Each row is a point. The ring and each string are closed loops that go straight from each point to the next, and from the last back to the first. Before rounding, they use only three directions, however many columns there are. Count how often each string passes through the ring. Passing back the other way cancels.

Ring, 10 rows:
[[-23 -29 -24]
 [ -3 -26 -30]
 [ 28  -2 -30]
 [ 41  22 -16]
 [ 40  35  13]
 [ 24  31  42]
 [ -6  18  56]
 [-30   9  49]
 [-53  -5  21]
 [-51 -18  -1]]
String:
[[-36   6   9]
 [-69  19 -13]
 [-71  10 -11]
 [-35   1   8]
 [-16 -15  29]
 [-17   8  22]
 [-19  41  35]
 [ 11  60  51]
 [ 48  50  59]
 [ 46  16  49]
 [ 14  -9  29]
 [ 10  14  27]
 [ 14 -15  58]
 [-12 -11  70]
 [-14 -12  32]]
Times through: 1

Ring:
[[-37  -8 -12 -35  23  24]
 [ 23   9  -9 -15  28  28]
 [ 62  15   5  16  19  15]
 [ 72  11  22  43   3  -6]
 [ 52   0  28  56 -14 -23]
 [ -2 -21  20  55 -31 -36]
 [-52 -30   4  20 -22 -23]
 [-62 -25  -4  -9  -4  -3]]
String:
[[ 61  22 -14 -11  38  39]
 [ 60  17 -18   4  26  31]
 [ 47   9  -9  16  14  16]
 [ 79  19  -7  21  20  21]
 [ 95  27   9  19  27  21]
 [ 58  13  16  18  16   8]
 [ 39   4  14  25   5  -2]
 [ 26  -4  10  34  -6 -10]
 [ 29   1  21  22   4  -6]
 [ 42  -4  34  58 -18 -30]
 [ 23 -21  35  88 -47 -56]
 [ -5 -33  22  88 -57 -59]
 [ -8 -22   7  50 -29 -29]
 [  1  -7  13  14   0  -5]
 [-13 -15  21  24 -12 -20]
 [-33 -36  22  65 -49 -53]
 [-24 -39  17  84 -60 -61]
 [ -2 -26  12  67 -41 -41]
 [ 11 -11  14  38 -15 -19]
 [ 22  -3  21  28  -3 -11]
 [ 55   4  32  47  -6 -18]
 [ 36   3  18  26   3  -5]
 [ 33  -2   8  35  -5  -8]
 [ 79  13  10  42   5   1]
 [ 74  14   1  33   9   8]
 [ 27   0   0  20   4   3]
 [ 27   5   4   6  15  11]
 [ 39  16   4 -13  33  27]]
Times through: 2
String (26 x 6):
[[ 21  10   4 -18  30  25]
 [ 53  20  -8 -14  37  36]
 [ 80  22 -10  12  27  28]
 [ 60  10  -1  28   8   8]
 [ 27   1   8  17   6   2]
 [ 23   2  12  12   9   3]
 [ 30  -2   9  31  -3  -6]
 [ 86   9  26  68 -11 -20]
 [ 95  11  41  75 -14 -28]
 [ 48   2  31  46  -8 -19]
 [ 29  -4  26  39  -9 -19]
 [ 26 -16  36  76 -37 -48]
 [ -2 -28  19  75 -46 -49]
 [ -7 -21   7  44 -25 -26]
 [ -5 -10  12  17  -4  -9]
 [-37 -23  14  19 -16 -21]
 [-92 -48   0  28 -41 -38]
 [-77 -32   2  -4 -12 -14]
 [-38 -14   6 -11   6   2]
 [-14 -12   2   7   0  -1]
 [-58 -23 -15 -12   0   5]
 [-74 -14 -18 -59  29  31]
 [-45  -2 -10 -61  41  39]
 [ -6  -1   1 -16  20  16]
 [ -1  -3  -3  -4  13  12]
 [  6  -2  -4   2  10  10]]
Times through: 0
